Each row is a point. The points of each table are mixes of a few directions, plus a little noise. Count the directions of each table, and those that both share. Where both have some left over, give the other angles between the two spaces (their principal angles), to ten degrees, smallest first.
In the rows, zero is written as 128.

First, 4 rows:
[[103 182 150]
 [136 111 120]
 [106 175 147]
 [167  44  94]]
Second (6 x 3):
[[126 132 130]
 [118 151 137]
 [ 82 228 169]
 [143  94 114]
 [167  44  94]
 [132 118 124]]
Directions: first 1, second 1, shared 1

First, 10 rows:
[[ 82  70 120 116 154 117 169  71]
 [104  87 112 127 132 108 116 146]
 [125 169 144  96 123 119 122 122]
 [ 58 114 180 139 152 127 224   7]
 [120 137 133 138 118 110  94 168]
 [136 132 115  92 130 127 126 125]
 [114  52  84 130 170 127 129  92]
 [184 164 129 147  70 148 111 224]
 [184 168 122 128 108 155 115 161]
 [171 187 140 168 125 141  74 164]]
Second:
[[118 174 152 129 131 110  91 136]
 [126 163 142 110 119 116 109 143]
 [131  79 121 127  96 151 208 128]
 [ 67 126 164  90 110 100 179 103]
 [136 148  88  96 200 102  16 106]
 [166 125  75 117 181 130  45 123]
 [160 104 122 136  81 162 190 160]
 [141 103 133 145  89 154 191 145]
 [101  79 137 149 118 137 196 101]
 [134 179 148 180 155 119  53 135]]
Directions: first 5, second 4, shared 4

First, 9 rows:
[[ 88 104 133 138 129 119 119 126 110 135 111 174]
 [135 130 155  77 124 121  96  92 149 229 165  90]
 [162 148 128 113 127 134 131 126 147 135 148  83]
 [ 55  85 133 153 129 113 118 128  90 126  91 219]
 [225 188  98 136 129 155 169 159 163  45 149  30]
 [146 139 125 123 129 132 132 129 138 126 137 105]
 [ 45  79 136 152 129 110 112 125  87 136  89 228]
 [ 67  92 132 149 129 115 119 129  97 126  96 204]
 [225 187 112 113 127 151 154 141 172  94 165  17]]
Second:
[[ 98 143 141 103  80 127 101 202 128  83 124 105]
 [177 155 131 215 203 112 211  43 195 110 154  96]
 [172 168 162 185 192  88 144  52 199 131 174  75]
 [143 115 103  69  91 143  37 186  52 109 102 159]
 [124 120 131 141 146 133 181  84 155 176 140 122]
 [ 99 118 139  88  96 124  75 161 104 145 123 140]
 [146 119  91  80  90 170 133 172  93 128 112 124]
 [ 87  93 118  87  93 146 115 153  88 166 106 169]
 [107 121 135 185 160 109 155  99 139 104 118 162]]
Directions: first 2, second 5, shared 2

First (10 x 18):
[[139 123 137 106 129 112 118 116 181 119 110 131 137 129 128 107  70 137]
 [142 123 126  94 116 108 117 102 212 118  97 135 133 123 127 104  50 141]
 [126 161  46  93 113 136 108 112 145 130 100 183 121  75 157 108  70 149]
 [133 124 135 119 128 120 124 122 154 123 120 127 132 130 127 119 103 132]
 [125 116 187 167 169 133 138 170  49 128 168  99 137 162 121 135 191 112]
 [131 106 217 167 181 124 137 173  62 121 170  87 146 178 115 126 177 111]
 [115 126 156 174 154 146 143 166  25 137 171 108 127 148 125 153 223 110]
 [128 132  96 110 100 126 126 102 173 130 106 139 120 112 127 131 104 134]
 [116 135 109 146 121 144 136 134  85 138 140 130 118 122 129 150 178 122]
 [122 134  71 107  70 130 132  83 194 136  96 140 109 102 122 147 115 134]]
Second (11 x 18):
[[113 137 111 124 170 112 147 130 144 130 111 135 104 120 107 141 147 141]
 [143 134 161 131  43 168 140 118 108 158 139 131 135 157 111  95  76 111]
 [153 130 209  42   7 225 181 143 129 159 140 157 163 171 187  84  98  50]
 [116 130 104 143 172 102 124 126 135 120 120 125 112 116 110 143 143 148]
 [109 127 132 119 123 159 137 107 125 126 147 139 117 147 100 117 106 116]
 [148 127 138 117 117 118 127 150 132 131 115 124 147 117 171 132 148 122]
 [119 121 113 181 119 125  90  95 100 121 155 113 122 137  78 119  86 148]
 [151 135 158  54 122 136 173 178 161 139  94 144 149 116 214 136 183  94]
 [131 119 104 161 163  89  91 129 122 109 129 110 134 107 134 145 143 152]
 [ 99 109  83 165 209  97  77 102 122  81 153 115 120 112 104 153 140 155]
 [126 139  96 172 164  78 120 129 129 135 105 115 105 109  93 143 137 169]]
Directions: first 3, second 4, shared 0; angles 70, 80, 90

First:
[[138 173 152  89  82 106 135 129 132 129 144 135  78 102 133 106 121  99
  122 122 169 134 106  83 132 133 154 165 159 153 113 125]
 [158  68 104 165 207 149 127 122 140 128  95  98 138 160 130 173 131 119
  167 137  84 138 134 138 105 111  67 127  82 124 163  98]
 [156 107 135 167 145 109 169 174 139 128 122 107 115 163 132 130 107 124
  135  65 108 115 138 107 127 128  98 115 104 122 142 124]
 [121 155 196 149 138 153 145 134  96  90  92 119 162 171 116 108 104 191
  126  99 118 111 210 189 144 178 127 122  97 130 143 205]
 [117 103 106 122 176 138  94 105 181 119 112 143 127 113 118 135 117  99
  160 172 130 134 120 129 105 102 142 152 116 144 139  62]
 [155 172 149  86  85  81 135 116 132 143 145 134  65  88 120 106 116  93
  127 141 166 141  79  59 112 128 132 172 152 152  96 132]
 [147 139 130 114 115 116 127 106  99 144 132 119 116 114 124 136 143 130
  124 151 129 142 102 113 119 132 102 136 133 126 112 158]
 [ 93 139 117  76 141 195  68  72 139 106 115 144 135 103 146 147 157 106
  143 201 154 149 141 167 137 121 175 170 154 157 156  78]
 [128 122 117 158  80 124 186 218 128 132 163 117 114 165 170 127 130 114
   95   7 127 101 140 106 176 127 147  89 154 112 150 108]
 [ 62  95  40 124 112 139  72  94 122 161 171 166 202  81 121 139 178 149
   93 202 113 131  85 172 132  93 161  67 162  80  93 112]
 [132 136 160 160 128  97 150 138 102 128 118 127 158 145  96 103 105 185
  116 111 108 112 152 148 120 155 104  97  98 107 102 206]]
Second, 9 rows:
[[104 143 137 116 118 147 114 119 122 116 127 140 145 124 129 120 132 142
  120 139 138 125 147 155 140 137 156 128 138 131 129 136]
 [181  96  91 166 117  16 178 176 161 184 165 121  79 110 104 113  98  93
  126  84 111 120  38  19  89  92  73 103 115 103  77 114]
 [ 94 151 131 118  92 113 120 132 132 128 149 157 145 106 115  96 122 145
  104 132 146 116 128 138 138 132 172 112 149 120 100 143]
 [ 87 153 152 102 128 198  94  98 107  92 108 138 163 135 141 132 146 154
  125 157 142 131 186 200 155 152 172 141 140 143 155 140]
 [207  73 131 146 231 202 137 105 109 113  61  50  96 193 169 220 153  90
  196 129  84 164 154 132 113 128  23 179  74 157 220  91]
 [151 113 121 138 142 118 139 134 131 136 125 114 113 135 130 140 126 115
  138 120 118 132 115 108 118 121 101 131 117 128 133 119]
 [133 127 109 142  96  55 150 157 149 158 163 145 113 103 106  97 107 121
  110 107 131 115  78  75 113 111 128 103 136 108  80 131]
 [ 88 153 151 103 125 190  96 101 109  95 112 139 161 133 139 128 144 153
  123 155 142 129 181 195 154 150 172 139 141 141 150 140]
 [107 143 128 122 103 113 124 132 132 130 143 147 138 112 119 106 123 139
  111 129 139 119 124 130 133 129 156 116 142 122 107 138]]
Directions: first 6, second 2, shared 2
